Rows are points. The points of each table are mixes of a few directions, plus a little noise. Count the directions of each table, and those that both share. Where both have some left over, give the other angles between the two spaces (their principal angles), to ten degrees, smallest first.

First (7 x 3):
[-0.145 0.419 -0.099]
[0.224 -0.606 0.147]
[-0.014 0.048 -0.017]
[-0.006 0.030 0.000]
[-0.171 0.481 -0.122]
[0.055 -0.157 0.042]
[0.067 -0.186 0.041]
Second (6 x 3):
[-0.025 -0.187 0.002]
[0.040 0.293 -0.001]
[-0.014 -0.110 0.004]
[-0.037 -0.279 0.000]
[0.094 0.683 -0.007]
[-0.054 -0.396 0.003]
Directions: first 1, second 1, shared 0; angles 30

First (8 x 6):
[-0.044 0.212 0.001 0.203 0.118 0.169]
[0.051 0.172 0.304 0.139 0.158 0.177]
[-0.141 -0.020 -0.511 0.022 -0.128 -0.059]
[-0.078 -0.108 -0.330 -0.069 -0.127 -0.110]
[0.246 -0.451 0.577 -0.521 -0.122 -0.323]
[0.007 0.177 0.181 0.175 0.155 0.173]
[-0.128 0.185 -0.354 0.215 0.029 0.112]
[0.081 -0.161 0.157 -0.163 -0.054 -0.111]
Second (9 x 6):
[0.183 0.090 0.086 0.078 -0.297 -0.267]
[-0.049 0.116 -0.204 0.098 0.399 0.316]
[0.089 0.038 0.055 0.031 -0.172 -0.151]
[0.079 0.141 -0.089 0.133 0.099 0.055]
[-0.220 -0.343 0.209 -0.313 -0.163 -0.077]
[0.187 0.315 -0.188 0.288 0.179 0.090]
[-0.046 0.090 -0.166 0.069 0.320 0.255]
[-0.347 -0.571 0.358 -0.524 -0.349 -0.192]
[0.110 0.117 -0.035 0.111 -0.029 -0.040]
Directions: first 2, second 2, shared 0; angles 30, 90

First (7 x 9):
[-0.092 0.542 -0.107 0.267 0.137 0.142 0.132 -0.060 -0.512]
[0.330 -0.251 -0.072 -0.007 -0.212 -0.268 -0.043 0.057 0.061]
[0.070 -0.108 0.154 -0.234 0.200 -0.036 0.040 -0.128 0.116]
[-0.221 -0.088 0.080 -0.295 -0.222 0.160 -0.077 -0.251 0.277]
[-0.033 0.438 -0.028 0.431 0.145 0.002 -0.135 0.174 -0.621]
[-0.001 -0.456 0.100 -0.137 -0.032 -0.066 -0.124 0.162 0.427]
[-0.034 -0.091 -0.130 -0.038 -0.025 0.058 0.193 0.065 0.245]
Second (7 x 9):
[0.045 -0.205 0.233 -0.189 -0.027 0.269 0.004 -0.101 0.143]
[-0.091 -0.419 -0.069 -0.276 -0.249 0.269 0.123 -0.223 0.166]
[0.158 -0.015 -0.099 0.168 0.268 0.214 0.105 0.188 0.195]
[-0.084 0.162 0.092 -0.651 -0.209 -0.086 -0.156 0.187 0.035]
[-0.064 0.089 -0.298 0.538 0.088 -0.292 0.098 -0.024 -0.235]
[-0.085 0.297 0.071 0.387 0.210 -0.466 0.056 0.100 -0.453]
[0.126 0.078 0.068 0.011 -0.080 0.091 -0.215 -0.129 0.153]
Directions: first 5, second 5, shared 1; angles 30, 40, 80, 90

First (10 x 12):
[0.250 0.110 0.963 -0.279 0.590 0.143 -0.023 0.462 -0.161 -0.110 0.093 0.217]
[0.140 -0.025 0.706 -0.156 0.448 -0.026 0.019 0.159 -0.192 0.097 0.088 0.046]
[0.222 0.063 -0.548 0.207 -0.343 0.136 0.015 0.052 0.033 -0.302 -0.158 0.105]
[0.048 -0.072 -0.039 -0.396 -0.068 -0.256 -0.011 0.034 -0.031 0.107 0.105 0.031]
[-0.289 -0.038 -0.386 -0.109 -0.264 -0.143 -0.037 -0.173 0.182 0.121 0.049 -0.100]
[0.164 0.009 -0.526 0.436 -0.294 0.146 0.052 -0.130 -0.025 -0.187 -0.189 -0.011]
[-0.333 0.123 -0.048 0.254 -0.010 0.253 -0.049 -0.046 0.238 -0.069 -0.044 -0.058]
[-0.261 0.044 0.007 -0.158 -0.016 -0.011 -0.061 0.009 0.174 0.055 0.073 -0.029]
[-0.173 -0.160 -0.249 0.156 -0.129 -0.205 0.046 -0.377 -0.027 0.277 0.005 -0.222]
[0.233 -0.059 0.121 0.041 0.090 -0.049 0.050 0.016 -0.180 0.009 -0.020 0.022]
Second (10 x 12):
[-0.218 0.515 0.272 0.047 0.527 0.214 -0.027 0.129 0.111 0.443 -0.131 -0.336]
[-0.016 0.053 -0.087 -0.053 0.123 -0.040 -0.062 0.108 0.062 -0.044 0.032 -0.041]
[0.053 -0.070 -0.260 -0.122 0.066 -0.153 -0.114 0.175 0.083 -0.242 0.108 0.035]
[-0.113 0.258 0.139 0.024 0.266 0.108 -0.012 0.062 0.056 0.225 -0.067 -0.169]
[-0.080 0.121 0.346 0.156 -0.052 0.209 0.146 -0.213 -0.100 0.336 -0.147 -0.061]
[0.195 -0.539 0.105 0.154 -0.795 -0.002 0.241 -0.470 -0.292 -0.149 -0.022 0.371]
[0.048 -0.113 -0.050 -0.004 -0.122 -0.040 0.009 -0.038 -0.030 -0.088 0.024 0.073]
[0.260 -0.565 -0.464 -0.135 -0.481 -0.327 -0.057 0.000 -0.051 -0.617 0.214 0.358]
[-0.102 0.294 -0.087 -0.097 0.451 -0.016 -0.148 0.281 0.171 0.059 0.022 -0.201]
[-0.030 0.053 0.077 0.029 0.024 0.052 0.024 -0.030 -0.011 0.090 -0.035 -0.034]
Directions: first 4, second 2, shared 0; angles 40, 60

First (11 x 18):
[0.272 0.175 -0.305 0.273 -0.193 -0.255 -0.155 -0.024 -0.284 -0.161 -0.091 -0.109 -0.004 -0.251 0.254 -0.158 0.173 0.047]
[-0.043 -0.099 0.098 0.049 0.046 0.333 0.414 -0.242 0.039 0.132 0.243 0.123 -0.215 0.078 -0.043 0.160 -0.146 -0.218]
[-0.170 -0.159 0.186 -0.070 0.098 0.352 0.338 -0.193 0.112 0.161 0.170 0.103 -0.162 0.147 -0.110 0.219 -0.149 -0.190]
[0.034 -0.041 -0.087 0.218 -0.107 0.195 0.194 -0.300 -0.184 0.020 0.036 -0.022 -0.209 -0.108 0.168 0.122 0.051 -0.177]
[-0.466 -0.316 0.056 -0.019 -0.051 0.300 -0.173 -0.384 -0.095 0.097 -0.340 -0.238 -0.133 -0.021 0.125 0.457 0.209 -0.115]
[-0.221 0.043 0.028 -0.332 0.064 -0.502 -0.818 0.467 0.129 -0.126 -0.499 -0.231 0.448 0.028 -0.097 -0.121 0.215 0.436]
[-0.094 0.005 0.309 -0.433 0.300 -0.088 -0.018 0.427 0.423 0.071 0.142 0.175 0.237 0.330 -0.410 -0.131 -0.246 0.175]
[0.260 0.241 0.008 -0.160 0.099 -0.433 -0.187 0.543 0.180 -0.115 0.096 0.121 0.298 0.072 -0.196 -0.414 -0.107 0.278]
[0.336 0.176 -0.150 0.197 -0.073 -0.094 0.205 0.036 -0.115 -0.074 0.217 0.108 -0.055 -0.097 0.067 -0.211 -0.052 -0.038]
[0.175 0.058 -0.286 0.360 -0.236 -0.002 0.003 -0.273 -0.353 -0.088 -0.075 -0.130 -0.164 -0.269 0.336 0.024 0.195 -0.094]
[-0.095 -0.085 0.143 -0.074 0.088 0.188 0.210 -0.054 0.115 0.096 0.127 0.094 -0.072 0.105 -0.120 0.086 -0.125 -0.087]
Second (11 x 18):
[-0.111 -0.126 0.215 -0.139 0.140 0.246 0.260 -0.031 0.187 0.138 0.155 0.132 -0.054 0.191 -0.186 0.115 -0.184 -0.107]
[0.223 -0.284 -0.110 0.182 -0.194 -0.154 -0.531 0.088 -0.239 -0.077 -0.791 -0.311 0.355 -0.018 0.176 0.139 0.247 0.033]
[-0.076 0.211 -0.032 -0.040 0.047 -0.020 0.182 -0.035 0.052 -0.016 0.371 0.117 -0.173 -0.071 -0.018 -0.126 -0.057 0.028]
[0.091 0.233 -0.255 0.137 -0.136 -0.284 -0.211 0.018 -0.188 -0.161 -0.011 -0.096 -0.015 -0.243 0.199 -0.183 0.181 0.133]
[0.163 0.045 -0.231 0.178 -0.183 -0.272 -0.382 0.052 -0.238 -0.149 -0.349 -0.205 0.141 -0.184 0.220 -0.071 0.237 0.110]
[-0.391 -0.161 0.586 -0.435 0.444 0.683 0.913 -0.122 0.584 0.378 0.791 0.486 -0.316 0.476 -0.547 0.210 -0.580 -0.280]
[0.119 0.052 -0.180 0.133 -0.136 -0.210 -0.279 0.036 -0.180 -0.116 -0.239 -0.148 0.095 -0.147 0.167 -0.066 0.178 0.086]
[-0.005 -0.029 0.024 -0.010 0.010 0.026 0.010 -0.001 0.016 0.015 -0.015 0.004 0.009 0.024 -0.016 0.022 -0.013 -0.013]
[-0.048 0.222 -0.072 -0.010 0.016 -0.067 0.118 -0.027 0.011 -0.044 0.315 0.082 -0.151 -0.104 0.019 -0.139 -0.017 0.047]
[0.050 -0.272 0.101 0.002 -0.010 0.096 -0.124 0.030 -0.002 0.061 -0.364 -0.088 0.175 0.136 -0.035 0.174 0.008 -0.064]
[-0.016 0.111 -0.045 0.003 0.000 -0.046 0.041 -0.011 -0.006 -0.029 0.139 0.031 -0.067 -0.059 0.021 -0.073 0.003 0.028]
Directions: first 3, second 2, shared 1; angles 50
